Each point is reached from the start by the listed moves, each made once or not at all, plus a little noise. Say if it took an odd or an even number of moves. Then give how often each move was made.

Moves:
(1): 0.15	-0.54	0.21	0.03	0.03
(2): 0.08	-0.14	0.46	-0.39	0.34
(3): -0.25	-0.08	0.23	0.47	0.08
Start: 0.00	0.12	0.14	0.31	0.25
Points:
-0.27	0.02	0.37	0.77	0.34 => odd (0, 0, 1)
0.23	-0.58	0.79	-0.05	0.65 => even (1, 1, 0)
0.16	-0.41	0.33	0.35	0.27 => odd (1, 0, 0)

Moves:
(1): 0.01	0.40	0.11	0.14	-0.51	-0.13	0.37	-0.16	-0.17	0.07	0.21
(2): -0.22	-0.10	-0.17	0.30	0.15	-0.01	0.24	0.09	0.05	0.23	0.23
(3): -0.18	-0.32	-0.06	0.01	0.01	-0.07	-0.08	-0.19	-0.13	-0.29	0.07
(4): -0.32	0.02	-0.10	-0.22	-0.04	0.11	0.00	0.00	-0.03	0.15	0.09
(5): -0.11	0.14	0.25	0.19	0.11	0.01	0.13	-0.40	0.18	-0.14	-0.23
(6): -0.21	0.21	0.12	0.22	0.17	-0.08	-0.13	-0.07	0.13	-0.20	0.09
(7): 0.15	0.07	-0.03	0.17	-0.03	-0.32	0.13	0.04	-0.20	0.05	-0.11
(8): 0.17	-0.07	0.01	0.04	0.08	-0.12	-0.23	-0.11	0.07	-0.02	-0.04
(9): -0.05	-0.15	0.02	0.18	-0.36	0.52	-0.05	0.13	0.16	-0.06	-0.28
(10): -0.22	0.15	0.05	-0.03	-0.13	-0.10	0.08	-0.03	0.24	-0.03	0.04
(11): -0.34	-0.01	0.20	0.17	0.10	-0.07	0.21	-0.02	0.16	0.08	0.13
Start: -0.01	0.11	0.08	-0.02	-0.11	-0.11	0.08	0.03	0.03	0.09	0.16
Points:
-0.23	-0.14	0.07	0.00	-0.14	-0.39	-0.15	-0.29	0.20	-0.25	0.23 => odd (0, 0, 1, 0, 0, 0, 0, 1, 0, 1, 0)
-1.14	0.78	0.55	1.14	-0.56	-0.29	0.83	-0.50	0.63	0.23	0.28 => even (1, 1, 0, 1, 1, 1, 1, 1, 1, 1, 1)
-1.10	0.22	0.46	0.94	-0.73	0.06	0.97	-0.55	0.54	-0.04	0.33 => odd (1, 1, 1, 0, 1, 0, 0, 0, 1, 1, 1)
-0.42	0.21	0.04	0.51	0.21	-0.20	0.19	0.07	0.21	0.14	0.49 => even (0, 1, 0, 0, 0, 1, 0, 0, 0, 0, 0)
-0.59	0.47	0.28	0.60	-0.42	-0.55	0.77	-0.20	0.38	0.43	0.73 => odd (1, 1, 0, 0, 0, 0, 0, 1, 0, 1, 1)
-1.10	0.69	0.23	0.75	-0.38	-0.69	0.82	-0.66	0.11	-0.06	0.54 => even (1, 1, 1, 1, 1, 1, 1, 0, 0, 1, 0)
-0.28	0.71	0.60	0.64	-0.44	-0.61	0.92	-0.51	0.00	0.15	0.17 => even (1, 0, 0, 0, 1, 0, 1, 0, 0, 0, 1)
